Each row is a point. To make a cloud, some directions were put in groups of two or more. Within a group, all points are equally far from the middle, so they leave a hole (a ring in 2 directions, a hollow ball in 3). The other directions are filled evenly. Then the cloud was stretched, turned, moved and blurred a little. Count the holes, and give their numbers of directions, smallest first.
In the rows, 128 means zero.

Cloud, 15 rows:
[[ 70  79]
 [142  61]
 [170 142]
 [175 123]
 [173 102]
 [ 69  80]
 [175 112]
 [169 144]
 [169 143]
 [147 166]
 [155  71]
 [ 68  83]
 [144  62]
 [ 79  67]
 [175 114]]
Holes: 1 (2)

Cloud:
[[135 156 224]
 [153  84 157]
 [183 178 101]
 [155 189 116]
 [146 198 159]
 [140 128 210]
 [131  80 137]
 [ 75 110 167]
 [149  70 113]
 [108  99 115]
 [139 185 209]
 [204 123 146]
 [150 166  78]
 [ 64 172 148]
 [ 51 145 164]
 [184 134 170]
 [ 93 111 126]
 [106 211 164]
 [140  74 119]
 [130 107 198]]
Holes: 1 (2)

Cloud (29 x 4):
[[135 181 114  78]
 [ 62 122  92 148]
 [162 164 190  79]
 [112 197 119 119]
 [110 109  82  80]
 [176 141 167 125]
 [215  98 120 132]
 [172  75  94 180]
 [163 181 152  90]
 [157  55  78 116]
 [184 101 168 103]
 [ 75 142 131  59]
 [170 179 145  83]
 [101 128 110  46]
 [126  75  98 184]
 [ 87 146  73 134]
 [146 138  76  44]
 [187  89  84 205]
 [165  95 198  79]
 [141 159  57  98]
 [ 71  76 159 121]
 [110 123  90  62]
 [187 170 145  67]
 [177  79 108 167]
 [ 88  70 166 112]
 [ 51 147 140  80]
 [170 104 161 134]
 [144  58  79  90]
 [173 169 158 110]]
Holes: 1 (2)

Cloud (48 x 6):
[[197  51 145 173 111 122]
 [162 114 147 172 195 108]
 [166  89 195 110 166 174]
 [105 105 166  30 144 120]
 [154 124 161  58 135  58]
 [150 128 172 120 245 137]
 [217  94 123 114 211  94]
 [223 101 129 111 172 105]
 [130 119 168 168 155  78]
 [232 150 112 140 158  62]
 [166 163 152 188  98 136]
 [199 146 169 112 123  68]
 [122  71 131 104 120  72]
 [154 113 113  71  79 147]
 [172  88 107 181 148 132]
 [ 96 101  81 155  80 126]
 [ 63 125 166  87 145 123]
 [ 98 117 129 138 177  46]
 [108 159 109 167  32  69]
 [120 195 171 117 173  51]
 [140  72 127  93  85  76]
 [150 108 106  72 178 129]
 [153  90 112  92  73  61]
 [112 147 163 155 150  66]
 [137 115 145  44  97 168]
 [ 90 134 142 119 110 189]
 [132 178 100 162 145 136]
 [145 162 131  77 119  42]
 [152 198 185 132 216  94]
 [ 90  99 144  68 135 135]
 [235  72 112 151 138  80]
 [163 137 112 178 219  98]
 [155  88 209 131 154 160]
 [111 184 151  61  68 115]
 [146 104 187 173 127 131]
 [230  89 130 127 172  69]
 [142 194  59 166 145  98]
 [179  72 157 152 176  91]
 [125 162 145 132  20  84]
 [195 196  89 154 171  83]
 [157 157 106 196 121 134]
 [ 73 195 135  98 157 147]
 [190  72 172 127 155 138]
 [ 86 128  83 126 176  75]
 [140 108 149 182 151  68]
 [177  58 128 144 158  37]
 [156  99  96 130 184 130]
 [179 164 158 179  84 102]]
Holes: 2 (2, 2)
